Every row gives one point. To make a cloud, some directions were put in groups of two or more. Within a group, all points are equally far from the middle, so they leave a hole (a ring in 2 directions, a hollow ball in 3). The other directions are filled evenly. Then the cloud was stretched, turned, moved and blurred a little. How many holes are there, and how many directions does each take, smallest first?

Cloud:
[[-18 -48  33]
 [ 27  13 -47]
 [-35 -36   4]
 [-12 -11  35]
 [ -2 -11  19]
 [ 27   5 -23]
 [-24 -51 -30]
 [ -8  17 -10]
 [ -7  11  -6]
 [ -2 -51 -39]
 [-22  38 -30]
 [  0   7  -9]
 [-20 -51  30]
 [ 11 -67  49]
 [ -7  -2 -41]
 [ 11  19 -13]
 [  1   3  -9]
 [ 60 -11  15]
 [-16  36 -12]]
Holes: 0

Cloud:
[[ 31  62  -9  10]
 [ 40  38 -42  38]
 [  2  26 -11 -29]
 [  6  22  39   3]
 [-28  -2  21  -4]
 [ 33  28 -50  35]
 [-18   2 -37  31]
 [ -8 -18 -15  35]
 [ 16  28 -13  61]
 [  7  19  38  20]
 [ 29  22 -53  19]
 [  3  14 -52  31]
 [ 48  10   5  14]
 [ -5  19  35 -10]
 [-24  22  26  21]
 [-13  50 -27   0]
 [ 19  21 -55  25]
 [  8  38  12 -24]
 [-30  18 -31  18]
 [  7  55  -9 -14]
 [ 17  36  26 -12]
 [-19 -21  -3  14]
 [-34  30  -5  20]
 [ 20  16  35  22]
 [ 30  11 -39  -4]
 [ 26  59 -21  38]
 [  1 -25  -3  23]]
Holes: 2 (2, 2)

Cloud:
[[ -1  -3  39  10 -24  41]
 [-26 -41 -22 -54 -23  15]
 [-12   4  30  26 -14  48]
 [ 39  22  15  18   0 -10]
 [ -8  15 -44 -24  43   8]
 [ 33 -36 -38 -21 -20 -25]
 [-37  27  12  23  24  13]
 [ 11  16  -6  41  19  45]
 [-31 -22 -20  -9   7  60]
 [ 10 -36 -40  -5  16 -42]
 [-31 -24  12 -29  39 -20]
 [ 11 -11  39 -16  -6  31]
 [  3  -1   9 -62  -3  10]
 [-11  50 -27  -2   7   5]
 [ -9   3  30 -41 -25  23]
 [ 37 -44 -27  -9 -18 -22]
 [-52 -12 -38  19 -23  -5]
 [ 24  10 -13  35 -48  -8]
 [  4 -39 -33  41  21  17]
 [  2 -48  -5 -26  -4  44]
 [-24 -10  41  -5  22   1]
 [ -5  -9 -20 -43  33  37]
 [ 17  36 -40  -4 -29  24]
 [ 27 -24 -10  -5  50  -2]
 [ 11 -29  10  14 -54 -28]
 [  8 -44  29  -2  11  19]
 [-15 -56  -3  -8  18  35]
 [ 23 -19 -50 -38 -11 -24]
 [-11 -23 -32 -10  51 -28]
 [-17 -31 -40 -53 -23 -16]
 [ 46  -7  -8 -26  25  -9]
 [ 25  16   4   6  -7 -42]
 [-63  -4 -21   8 -24  16]
 [-23 -42 -28  39 -13  31]
 [-40  10  -9  12 -39 -28]
 [ -4  39  12   4   1  45]
 [-21  20  19  12  -9  55]
 [-59 -25 -37  -5  16   1]
 [ 29  38   8  23   4   9]
 [  2  47 -11  18  13  -7]
 [-21  24 -32 -19  29  38]
 [-24 -36 -43  17 -39  20]
 [ 11  46 -17   7 -13 -15]
 [-31 -12 -13  57  18  12]
 [-57 -20 -26  24  21  10]
 [-50   2 -43 -15  25   1]
 [ -8 -46  31  26 -16 -15]
 [  4   6 -43  19 -53   6]
 [-35 -36 -12 -57 -17  -7]
 [ 21 -16 -54  27 -22   8]
 [ 32  12 -18  47 -13  28]
 [ -3   3  -1 -65  -7 -14]
 [  0 -40 -34  15 -27  47]
 [-18 -41  28  -4  31  -1]
 [-31 -64  -3  -5  19   9]]
Holes: 2 (2, 4)

Cloud, 72 rows:
[[-35 -55   5 -17 -36  40  14  12]
 [-26  30  -1 -22  -2  -6   7  10]
 [-44  10  -9   4  20  -6 -25 -14]
 [-52 -40  24  35   0   7 -25  -7]
 [-23 -19  12 -12  51  -3 -13  -5]
 [-24 -43  11  15 -41 -19 -35 -12]
 [ 22 -39  40  16 -38  43   4   2]
 [ 23  -6  29 -33 -40   5 -22 -31]
 [  7  -3 -19  23 -83  -3  -5  -1]
 [-37   5  30  -9  19  18  -4  29]
 [-32 -62  17  13  43  15   9  28]
 [-23 -54   9 -19  -4  16  44  23]
 [-14 -68  34  10  38  46  16  13]
 [-12  -4  -1 -33 -11   8 -49  11]
 [-18  17 -17  16 -20 -12   9  54]
 [  9 -22  40  27 -21  28  35  -1]
 [ 26  -7 -32  19 -55  12  25 -36]
 [-39 -22  26 -36  -5  10 -13 -29]
 [ 46 -17  15   1  15  29 -46   4]
 [-48 -31  15 -17  33   9 -18   7]
 [ 28  -8  23   9 -23  29  41 -32]
 [-23  -6   3  38 -34 -38 -12  31]
 [-45  -2 -46  -4 -11 -26  13 -22]
 [ 17  24 -21  -7 -14  39  14 -38]
 [-14 -45  14 -34 -35  29 -22  -9]
 [-11 -30 -13  38 -42   9 -21 -44]
 [-24  -3 -19 -14 -55  12 -19 -56]
 [ 23 -54   4   5 -27  47 -10 -42]
 [-10 -50 -10  31 -13  47   4  29]
 [-21 -28   3  29  -2  45  17  48]
 [ 16 -23 -23  -5 -22  -8  -5 -73]
 [-35 -75  30  10  12  17  -8 -21]
 [-28  16  16  21 -41  34 -24 -14]
 [-12  -4 -31  41 -17 -13   3 -49]
 [ 16  11  17 -27 -27   0  12 -51]
 [-16 -34  42  -8 -23  60 -16   6]
 [-32 -40  -8 -22  14  30 -30 -11]
 [ 14 -42 -29  27   2  30  -7 -29]
 [ 23 -12   9 -32  27  29 -14  17]
 [-21 -17 -24  28 -20  38  39  32]
 [  1 -35  43 -35   1  23 -40 -10]
 [ 17 -11   8 -12  34  49  35 -22]
 [-24 -16  12  -3  24  14 -43  36]
 [ -3  22   8 -15 -20  34 -37  28]
 [ 19  11 -29 -20  -5  29 -15   4]
 [ 39  20   2   7 -19  39 -35 -29]
 [ -3 -60  12   7  39  25 -17 -50]
 [-20 -17  -2  -3 -41  -3  15 -72]
 [ 21 -10  33 -34  22  28  19 -37]
 [ 51  -8  35 -28  -8  32  -7 -33]
 [-20 -26  -6  16 -21   5 -28  61]
 [-46 -24 -50 -11 -18   2  11 -27]
 [-31   8 -37   9 -53 -38  11  27]
 [ 13 -15  30  33  20  -9  25 -24]
 [-56 -30  31   3 -28  22  20  24]
 [ -1 -68  38  33  24  44  12  -4]
 [-12 -22  49  -1   7  49 -34  31]
 [-32  -3  13  -5   1  35 -41  35]
 [ 46  -7   2  21 -34  37 -10 -39]
 [-41 -67  -9  26 -22   5  14  42]
 [-11  -7  25  12 -14 -31  17 -34]
 [ 15 -12   3 -43 -40   5   7 -27]
 [-13   7  -3 -33  19  14  -1 -57]
 [-44 -34  -6   6  41  19  39   7]
 [  0 -57 -12  42 -15  30  -4  12]
 [-32 -72  16  15 -19  24 -15  24]
 [ 16  14 -23 -15 -60  29 -14  -4]
 [ 29 -20 -12  42   0  21  35   0]
 [-40 -28  11 -27   2  -8 -30  13]
 [ -6  -6 -37  13  14   5  26 -59]
 [ 24   9 -21   2 -38 -37  -1   0]
 [-19 -22   1  -8 -28  55  41   6]]
Holes: 1 (8)

Cloud:
[[-11 -14   7   0 -16  -4  17  55  -9]
 [-15 -46  -9 -19  30  -5  20 -10 -20]
 [ 33  52 -49 -35  -8 -14  32 -18  35]
 [-33 -27  16 -16   5  39  28  47 -29]
 [-31  -9 -25  19 -22   6   5  31 -51]
 [-32   7  36  -1 -40  15 -24 -14   2]
 [ 20 -16  19  48   0   1  16  21 -28]
 [ 10 -15 -21 -11 -18 -18  33  24 -27]
 [ 56  54 -35  12  40 -28  23  19  -1]
 [-34   9  -2  12  13  39 -10  27  -6]
 [ 17   8 -41 -27 -41  32  37  44 -21]
 [-20  -2  37  -6 -16  -4  20 -37  19]
 [-22  14 -54 -25   1  -1  18 -30  -3]
 [-19   7 -32  70 -12  -8 -29  10  26]
 [ 31  50 -25 -23   7  -8  22  45 -13]
 [-14  35 -26  34  29  21  -4  41 -11]
 [-32  -2  37  -2  -3   8  30 -43 -24]
 [  5  11  14  13   6  14 -26   4  34]
 [-15  34  -7   7  29  -8  -1 -49  18]
 [ 49  13  -8  -8  14 -12 -16 -28 -12]
 [ 24  28 -77 -26 -17   6   8  17 -21]
 [-27   7 -29  -3   2  31  76  13  30]
 [ 43 -13   5   9 -33  39 -45   2  13]
 [ 15   5 -28  -3 -15  48  16   9 -26]
 [ 23 -16  13  31 -27  15   7   4 -33]
 [-74  -7 -17 -10 -40   9  25  -7   7]
 [  5  34 -34  23 -58   0  -1   5 -55]
 [ 33 -40   1  37  13 -19 -18  30  -2]
 [-83  -4  17 -43 -29  10  13  14 -10]
 [ 17   2   4  33 -46   5 -15  28 -11]
 [-34 -10   1 -54 -23  40  40 -35 -17]
 [-46 -73  16 -12 -37  37  20   9  37]
 [ 23 -51 -11   8  17  55  35  63  14]
 [ 22  16 -19  -9 -52  20   0  -1  58]
 [  6   6  25   3  43   2  18 -38  36]
 [-21 -64  -5  -2 -54  25  -8  33  12]
 [-50 -31   7 -31 -19  27  52  -6  24]
 [  3 -18 -35   6  24   9  -5  50   9]
 [-29  24  -5 -13  38  -2  27  41  42]
 [  8  13   9  13  49 -31  -3 -40 -17]
 [ 15  37 -28   6 -40 -39   9 -37 -16]
 [ -5 -64  -2  43  -3  25  10   9 -31]
 [-15 -60 -16 -29 -31  17  -4 -33 -36]
 [ -9  38 -43 -22  16  13  14  24 -38]
 [-11  19 -17   4   3 -13 -28 -29 -59]
 [-37 -19 -14  -9  41   4  22 -31  -4]
 [-23  13 -38  -8 -47 -19  -3  46 -18]
 [-20 -12  31  -8  40  10  21  30  48]
 [-18   0 -14  -3  31 -36   2  42 -30]
 [-26  29  21 -18 -29 -21  -8  24 -20]
 [ 10 -39  -3  -6 -47  67   5   4 -31]
 [ 14 -19  -2  65  16 -11 -24  20 -22]
 [  7  15 -43  -7  43 -22  46   2  42]
 [ 10  36 -38  28 -43 -16   8 -10 -46]
 [-33 -25   4  57 -17   4 -37   9  -2]
 [-12  14  -2  34   8 -43  -8  45  -3]
 [ -4   0  36 -47   4   3  29 -40  21]
 [ 19 -70   3 -23 -16  -5   7 -29  -2]
 [  9  21 -19 -31  26 -34  -8  12 -32]
 [ 17  -9  21  19  51 -37 -12  -8 -29]
 [ 28 -44  17  28 -29  11   5 -26 -18]
 [-58  22   5  49  43 -25 -30   7  -2]
 [ 42 -33   9  22  16  35 -28 -14 -12]
 [ 40 -29  -4  16 -34 -12   1 -32  -5]
 [-30   2 -22  42   9   8 -41  12   1]
 [ 66  15 -11  -8 -14  14   9   7  -3]
 [-13  11 -22 -21  40  10  15  31 -31]
 [-32   7  -8 -21 -29  18  37  -4 -56]
 [ 11   3  16 -70   2   9  25  -8 -29]
 [-33 -34  -4 -11 -43  31  12  44   6]
 [ 21 -62  -7  22 -19  11  17  56   1]
 [  2 -12  12  -9  -5 -36  13 -39  -6]
 [ 10 -70  10 -13 -25   5  -4  17 -24]
 [-36  12  15  34   9 -41  -1  18  20]
 [ -1 -50  38  30 -19  16 -22  -6 -44]
 [ 15 -10 -66 -23 -39  42  26  -9  64]
 [-43   1  23   6  62  18  26 -35  16]
 [ 10   1 -14  40  -4 -33 -22  38   4]
 [-13 -47  17 -18  -9  -8   2  24 -36]
 [ 51   4 -19   5 -67  12  23 -27   5]
 [ -2  -8 -35  30  17   7  10 -32   9]
 [-82   7   4 -30 -31   7   8  29 -28]
 [  2 -21 -21  31 -32   0 -12 -54  13]
 [  0 -14 -14  30 -47 -14  -9   3  45]
 [-44 -15   7 -18 -37   7   8 -53 -48]
 [-49 -23 -18  27  -9   6  23  64   3]
 [ 29  20 -19 -25 -15  10 -14  31   8]
 [ 28  14  17 -35  20  -1  30  12 -19]
 [ 12  30  -9  23   4  19 -30  15  -9]
 [ -4 -13 -56 -32 -21   3  11 -32  25]
 [ 30 -49 -27 -43  -7  32   4 -20   0]
 [-24 -37 -20  30 -26  27 -44 -39  36]
 [ -6 -16 -48  33 -23  43 -37  15  27]
 [ 15 -55  21   8 -48  16 -26 -52 -38]
 [-26 -18 -45  12   5  33   8   2  54]
 [-19   9  -5 -31  15   4  78  23 -21]
 [-15 -32   9  50 -18  39  31  -7  46]
 [-42  40   0  28 -28   8  10   5  14]
 [ -1  -8  28  17 -14 -10  -5  34 -13]]
Holes: 3 (2, 2, 2)

Cloud:
[[-33 -19  16 -28 -33  16  49  10 -44]
 [ 15 -14   7  22  52  -9 -21 -12  51]
 [-14 -34   6 -19 -18  19 -16  52  10]
 [-28  22  28  16  39   9  40 -42  12]
 [-29   6 -14 -22  16  17 -35 -31 -21]
 [  7  -4  41  12 -14  16  24  18  56]
 [  5 -30  47  -2   6 -20  13 -15  42]
 [ 21  45  -2  -6 -33  31   2  39 -57]
 [-41 -22   9  43 -29 -35  13  14   2]
 [ 37 -16 -15   9  30   9   6  11  49]
 [-19  28  -1 -28   6  -1 -28 -35  28]
 [-11  14   6  -3  76  29 -15  21   5]
 [-25  -1 -20  20 -36 -37   3  22  46]
 [ 22  -5 -23  24 -28  31  40  -9   6]
 [ 10 -26  35   6  17 -43   8 -18 -24]
 [-44 -49  23  14  29   8  44 -13  25]
 [ 10  -4   8  25  70  -9   8  20  31]
 [-23 -38  -6 -20  -1 -37  13 -31  -9]
 [-20 -26  22 -23 -30 -21  -8  -2  53]
 [ -5   9  13 -31  29  54   5 -20 -15]
 [-24   3  40   6   8  35 -11 -50  46]
 [  2  17   4 -42   1  27  -7 -22 -40]
 [-12   7  35  12 -45  24 -14 -29  40]
 [ -4  12  26  26  64  19 -11 -20   7]
 [-56   8  28 -15  53  37   0  13 -22]
 [ -7 -20 -36  -3   1  -9 -42 -13 -11]
 [-28  28 -21  12  20 -14 -46  -7  15]
 [-26  20 -45  -3 -12  24  32  24  26]
 [-45  -9  -3  11 -15  76 -20   5 -22]
 [-29   2  36 -27 -14 -33  35  14  -4]
 [ 20  -9  -8  -1 -51  61  24   7 -12]
 [-34 -33 -37   8 -33   3  -3  28 -15]
 [-24  20  -7  49  34 -39 -23  16  33]
 [-28 -18  12  -7 -60 -14  24   1 -14]
 [-16 -32 -60  -6 -15  -8  -2  -3  -9]
 [-63 -36   5 -23  -3 -17  19  18  11]
 [-66   2  22   4  31  64  -9   1  34]
 [-50   6  28  -5  29  39  44 -13  17]
 [ 14 -10 -39 -55 -17  19  -2 -28  26]
 [-32  43 -18  21 -39   1  -4   6 -28]
 [ 46   1  18  34 -32   3  32  20   5]
 [-13 -34   7 -33  41  -1  13  18 -18]
 [  7  33 -21 -15 -11  22 -17  -4 -43]
 [  3 -20  34   9 -61  13  15 -41   7]
 [ -3  14 -44 -15 -25  20  32  -5 -27]
 [-38  15  -3  49 -45  16  17 -32  20]
 [-24  -6 -11  15 -30  50  34   2  25]
 [-25 -38 -20  10 -12  30  11  37   7]
 [-72 -15  -7  46  12  57  -2   9 -14]
 [-18   6  25 -24 -47  18  33  25 -47]
 [-48 -35  -7   5 -41 -20  -7   8  32]
 [ -3 -25  10   4  23 -37 -16 -27  13]
 [-68  10   1 -11  -8  50  14  15  20]
 [-47 -17  17 -12  11  66   7 -31 -46]
 [  0 -35 -54 -14 -11   0   3  -4 -19]
 [ 15 -14  55  -2 -24  -7  17  -9  35]
 [-25 -16  36  13 -15  26  45 -41   8]
 [-19  -1 -21  14  14  39  30 -73   8]
 [-17  27  48 -19   4  -2 -21 -17  -6]
 [-43 -30  14 -11  65  -2  41  24   1]
 [-30  24  20 -45   8   9  -8  -7  11]
 [-26  23  32 -32 -18  39 -23  28   0]
 [-24  18  27  28 -29  19   8  -9  54]
 [-24 -36  20 -19   0  23  40  28  -5]
 [  4 -53  46   4  23  40   2   3 -28]
 [ 20 -10 -15   0 -26  17  36  49 -33]
 [-12   1 -17  58  14  18 -28 -27  13]
 [-45  -3 -12  -3 -56 -10  21  12  10]
 [ -6   1  24 -31  44  13  48  15  33]
 [  8  12 -14  13  -4 -57  13  20  22]
 [ -6 -10  68  28  22  26 -31   5  10]
 [-62 -33 -23  -1 -26 -10 -13  27  38]
 [-48   8 -32   8  43  47  13 -43   5]
 [-37 -49  11 -25 -15 -14  19  -5 -35]
 [  9 -35  33  21  47  -2  18 -21 -21]
 [-74 -15  16   9  26  48  -8  23 -21]
 [  0  -6  13  12 -27  42  14   2  63]
 [-50  46 -26  26   5 -12 -27  10   5]
 [-35  -4  54  41  37  33   5  42 -21]
 [-15   4  53   2  -3  -8 -46  50 -10]
 [-22 -10 -29  19  32  18  11  13 -70]
 [-47 -29  25   7 -17  12 -49 -30  -9]
 [ 37 -18 -14  23 -30  20   5  -3  56]
 [ -2  41 -12  -6 -34  23  14  38 -30]
 [-34 -20   9  49 -27 -21 -13  11 -19]
 [-25   8  54  17 -13   5 -40   8 -19]
 [-18 -31 -17 -45  27   7  23  -3  31]
 [  7  -8 -35 -14  19  -2 -10  46  21]
 [-16 -29  60  32  34  11   4 -17 -34]
 [-36  29  -8  38  -5 -17 -11  33 -62]
 [  0 -54  20  22 -49  20  22 -37  11]
 [ 14  -2  29   6 -44 -32   2  47   2]
 [-17  -5  51  19  55   5 -27 -18  27]
 [-39  35  12   3 -45   9  -4  21 -12]
 [-47   1 -32  29  29 -31 -38 -22  41]]
Holes: 3 (2, 2, 2)
